Each wall is flat, endless, passes through zero and stands at right angles to its row. A trip goes straight from one point to another. List the walls that it crosses, first one first.

Walls:
(1): [-1.3  5.3 -3.1]
(2): [ 3.1 -2.4 -2.5]
(3): [ 2.9  0.6 -6.7]
(4): [-3.6  2.8  3.8]
(5): [-7.9  0.9 -3.4]
(6): [-2.4  2.7 -0.3]
(7): [ 0.4 -2.0  2.0]
Trips:
[-0.1  0.8  2.0] to [3.7 0.1 3.0] -> 6, 2, 4
[0.2 3.6 4.5] to [-0.7 -0.7 11.9] -> 1, 6
[ 0.7 -4.8 -2.4] to [-4.1  2.1 -3.1] -> 5, 7, 1, 6, 2, 4
[3.5 5.7 6.1] to [-7.2 -1.2 -0.5] -> 5, 7
[ 0.0  0.4 -1.0] to [-1.0  0.4  3.8] -> 2, 4, 3, 7, 1, 5
[-0.1 -0.9 -2.7] to [ -1.3 -16.8   2.8] -> 1, 7, 3, 5
[-4.8  2.0  6.1] to [ 5.2 -0.8  2.4] -> 5, 6, 2, 4
[ 6.9 -2.3 -0.8] to [ 0.2 -3.0 -3.3] -> 5, 7

Walls:
(1): [ 1.0  2.3  4.1  0.6  4.4 -2.1  2.4 13.8 -6.8 -0.9  7.1]
(2): [-2.0  2.7 -4.5  2.7 -2.5 -1.8 -3.2 -2.6 -0.1 -3.3  8.8]
(3): [-2.5  1.8 -9.8 -1.9  7.4  6.0  2.4  2.7 -2.9  4.2 -4.0]
(4): [ 4.9  6.4 -3.0  1.3 -1.4  5.6  5.2 -4.2  2.4 -3.7 16.0]
(5): [ 0.9 -0.1  1.7 -6.2 -5.5 -7.2 -1.1 -0.5  5.1  1.2 -4.5]
(6): [ 0.8 -3.1  5.6 -0.4 -2.9 -1.7 -0.4  5.8  1.8  2.0  3.6]
(7): [ 7.7 -2.6  5.8 -5.7  2.1  2.7  2.6  4.4  2.9  0.6  1.9]
Trips:
[ 2.9 -4.0  3.6 -8.9 -1.0  8.5  0.8 -2.3  6.0 -0.5  4.0] to [ 0.6  2.3 -2.2 -4.8  1.2  1.4 11.2 -2.3 -0.4 -4.2  8.3] -> 5, 2, 1, 3, 6
[-2.7  0.0 -1.3 -2.8  3.7 -0.4  1.9  3.9  3.2  1.2 -4.8] to [-0.4 -7.3  1.9 -2.6 -7.1 -2.1  1.4  2.5 -4.1  6.2 -1.5] -> 6, 3
[-4.7  1.5 10.5 -3.2  6.7 -2.0 -0.4 -1.4 -1.4  0.2 -3.2] to [ 4.6  0.2  2.8 -2.4 -0.8 -4.2 -7.1  0.2 -4.8 -3.4  2.7] -> 2
[-1.5 -6.3  6.8  0.7 -0.9  8.0  2.5 -1.8  4.5 -2.3  0.2] to [ 0.3  1.0  9.5 -0.1  1.5  2.6 -4.5  5.4 -1.6  0.8  3.6] -> 1, 4
[ 0.6  5.3 -7.4 -0.1 -1.2 -2.7 -4.7 -0.2 -0.1  7.6 -6.5] to [ 4.7 -1.1  2.3  0.8  8.9  0.3  1.3 -3.4 -3.4 -4.7 -7.0] -> 5, 7
